Each row is a point. The points of each table are mixes of a few directions, plus a little noise. How many directions does each table use, and how many do they share? Where both have some left over, give the other angles between the two spaces (their principal angles), to ten degrees, smallest first.

First:
27; -39
-33; 46
-3; 4
21; -27
-14; 18
Second:
-34; 47
-6; 7
-21; 30
32; -46
25; -35
-4; 6
5; -8
Directions: first 1, second 1, shared 1

First, 4 rows:
33; 28; 16
-32; -27; -15
-20; -16; -10
20; 16; 10
Second:
10; 8; 5
-16; -13; -8
10; 8; 4
-60; -48; -29
26; 22; 13
10; 8; 6
20; 16; 9
Directions: first 1, second 1, shared 1

First (8 x 4):
-2; 20; -48; 16
19; 16; 10; 5
-58; -60; -14; -22
22; 33; -14; 15
-6; -4; -5; 0
20; 1; 45; -6
28; 19; 27; 3
-22; -25; -3; -9
Second, 7 rows:
37; 37; 12; 14
29; 30; 9; 11
-57; -57; -18; -21
-28; -28; -9; -10
27; 27; 9; 10
12; 11; 4; 4
-20; -19; -6; -7
Directions: first 2, second 1, shared 1

First (9 x 8):
5; -30; 14; 13; -5; 16; 18; 3
-6; 35; -16; -15; 5; -18; -20; -4
-9; 52; -24; -22; 8; -27; -31; -5
-5; 27; -13; -12; 4; -14; -16; -3
-4; 24; -11; -11; 3; -13; -15; -3
10; -58; 27; 25; -8; 30; 34; 6
10; -60; 28; 26; -9; 32; 35; 7
-2; 14; -7; -6; 2; -7; -9; -2
1; -4; 2; 2; 0; 2; 2; 1
Second, 8 rows:
-28; -25; -34; -20; 14; -52; 0; -6
7; 30; 3; -1; -2; 10; -13; 0
-2; 8; -3; -4; 1; -4; -5; -1
13; 40; 9; 1; -5; 19; -15; 1
-27; -50; -29; -12; 12; -47; 13; -4
2; -46; 12; 14; -3; 11; 24; 3
17; 25; 20; 10; -8; 31; -5; 3
19; 18; 22; 13; -8; 35; 0; 4
Directions: first 1, second 2, shared 1

First, 8 rows:
-13; -8; -5; 0; 1; -16; -15; -2; 8
-27; 2; 11; 4; -17; -3; -3; -22; 16
33; 15; -2; 17; -1; 8; -10; -27; 39
7; -2; 4; -17; 7; 18; 35; 40; -60
-17; 2; 8; 7; -15; -6; -6; -18; 14
-1; -9; -16; -24; 33; 5; 3; 29; -12
5; 16; 7; -11; 8; 34; 22; -10; 11
12; -14; -7; 24; -16; -41; -26; 10; -17
Second (9 x 9):
4; 4; 2; -6; -7; 7; 24; 4; -32
7; 30; 8; 24; -13; -8; -15; 11; -31
5; -44; -14; -16; 25; -2; -9; 9; 45
3; -32; 4; -5; 6; 5; 3; 23; 7
10; -15; 16; 7; 1; 25; 1; 12; 32
-42; 29; 6; 9; -19; -17; -19; -28; 2
-4; 27; -2; 7; -10; -11; -1; -8; -31
20; -23; -15; -16; 25; 11; 4; -9; 43
-4; 23; -7; -3; -7; -8; 12; -14; -35
Directions: first 4, second 5, shared 3; angles 50

First, 9 rows:
-12; -49; -4; 25; 12; -37; 22; 3; -6; -6; 37; -24
6; -45; -21; 13; -15; 5; -25; -25; -25; 19; 28; -4
7; -1; 0; 8; 7; -10; -3; 3; -6; 3; 1; -7
-14; 9; 12; -4; 9; -11; 27; 15; 17; -17; -3; -2
-23; 19; 8; -29; -17; 27; 19; 0; 29; -18; -13; 23
-1; 47; 16; -19; 3; 13; 9; 14; 20; -11; -32; 13
3; -3; -4; 0; -4; 5; -6; -5; -4; 4; 2; 2
23; 0; -15; 0; -14; 24; -43; -22; -24; 25; -5; 8
12; 24; 9; 7; 19; -15; 1; 16; 0; 0; -15; -9
Second, 10 rows:
10; -7; 35; -39; 13; 3; -21; 1; -3; 7; -22; -24
7; -5; 24; -26; 9; 2; -14; 1; -2; 4; -14; -17
9; -7; 34; -38; 13; 3; -20; 1; -3; 7; -21; -24
6; -5; 23; -25; 9; 2; -14; 0; -3; 5; -14; -15
-15; 12; -55; 60; -21; -5; 33; -1; 6; -11; 34; 38
-8; 7; -30; 33; -11; -3; 18; -1; 3; -6; 19; 21
-1; 1; -3; 3; -2; 0; 2; -1; 0; -1; 2; 2
-10; 7; -34; 38; -13; -3; 20; 0; 3; -7; 21; 24
-6; 4; -22; 24; -8; -2; 13; -1; 2; -4; 13; 15
7; -6; 28; -31; 11; 2; -17; 0; -2; 6; -17; -19
Directions: first 3, second 1, shared 0; angles 70

First:
-21; 24; -18; -20; -7; -4; 0; 13; 17; -24; -23; 2; -15; -19
6; 14; 1; -16; -16; 7; -9; 21; 1; -14; -5; -18; -4; 22
5; -5; 4; -16; 5; 2; -12; 0; 15; 6; 8; -2; 12; -4
-6; -9; -2; -3; -16; 2; 0; 15; -16; 2; -1; -22; -8; 12
-14; -13; 5; -10; -12; -23; -3; 12; -8; -22; 0; -1; -2; 21
22; -12; -16; 60; 5; -5; 11; -14; -20; 19; 13; -5; 16; -13
9; 2; 15; 13; 19; 5; 9; -22; 0; 6; 5; 28; 1; 2
0; -2; 12; -7; 23; 18; 3; -24; 10; 26; 5; 19; 0; -19
Second (11 x 14):
-3; 0; -2; -3; 3; -5; -1; 1; 3; 1; 1; 1; 0; -3
-21; 1; -18; -23; 19; -38; -5; 8; 21; 7; 5; 8; 4; -19
22; -1; 19; 24; -20; 40; 5; -8; -21; -8; -5; -8; -5; 20
7; 0; 6; 8; -6; 12; 2; -3; -7; -2; -2; -3; -2; 7
-22; 1; -19; -24; 20; -40; -5; 8; 22; 7; 5; 8; 4; -21
-12; 0; -10; -13; 10; -21; -3; 4; 12; 4; 2; 4; 2; -11
-10; 0; -9; -11; 9; -18; -2; 4; 10; 3; 2; 4; 2; -9
30; -1; 26; 34; -28; 55; 6; -11; -30; -10; -7; -12; -6; 28
-15; 0; -12; -16; 13; -26; -3; 5; 14; 5; 4; 5; 3; -13
0; 0; -1; 0; 0; -1; 1; 0; 1; 0; 0; 0; 0; 0
23; -1; 20; 26; -21; 42; 5; -8; -23; -8; -5; -8; -5; 21
Directions: first 6, second 1, shared 0; angles 30

First (10 x 18):
-4; -5; 10; -25; -5; -3; -4; -4; 15; 9; -5; 0; -4; 7; 2; 2; -19; -5
8; 12; -23; 60; 12; 7; 11; 10; -36; -22; 12; 1; 10; -17; -4; -5; 46; 11
1; 1; -3; 7; 1; 1; 1; 1; -4; -2; 1; 0; 1; -2; 0; 0; 5; 1
-4; -6; 11; -28; -6; -4; -5; -5; 17; 11; -6; -1; -4; 8; 2; 2; -22; -5
-4; -6; 11; -28; -6; -4; -5; -5; 17; 10; -5; -1; -4; 8; 2; 2; -22; -5
-3; -3; 6; -17; -3; -2; -3; -2; 10; 6; -3; 0; -3; 5; 1; 1; -13; -3
-2; -3; 6; -15; -3; -2; -3; -3; 9; 6; -3; 0; -3; 4; 1; 1; -12; -3
-3; -4; 9; -22; -4; -3; -4; -4; 13; 8; -4; 0; -4; 6; 2; 2; -17; -4
1; 2; -4; 10; 2; 1; 2; 2; -6; -4; 2; 0; 1; -3; -1; -1; 8; 2
9; 12; -23; 60; 12; 7; 10; 9; -36; -22; 12; 1; 9; -17; -4; -5; 47; 11
Second, 9 rows:
-7; 14; 14; -15; 1; 3; 3; -6; 19; 13; -2; 6; 4; 10; 0; 16; -16; -3
15; -4; -13; 22; -1; 4; -7; 1; -12; -15; -8; 8; 15; 6; 5; 3; 7; -24
-6; 19; 13; -7; 3; 6; 4; -6; 17; 11; -3; 11; 10; 12; 0; 21; -12; -7
-5; -3; 7; -17; -2; -3; 0; -2; 9; 7; -1; -3; -6; 1; 0; -1; -11; 4
7; -18; -11; 2; -4; -5; -7; 5; -12; -10; -1; -8; -6; -6; 1; -16; 5; 0
8; -7; -11; 16; 0; -1; -3; 4; -14; -11; 0; -2; 2; -5; 1; -8; 12; -3
-19; 14; 19; -24; 2; -1; 11; -4; 20; 20; 9; -4; -12; -2; -5; 6; -11; 24
13; -15; -3; -11; -8; -2; -16; -3; 5; -5; -16; 6; 9; 15; 7; 2; -17; -31
-5; 1; -15; 34; 9; -2; 15; 12; -31; -11; 21; -16; -16; -31; -9; -23; 41; 41
Directions: first 1, second 3, shared 1
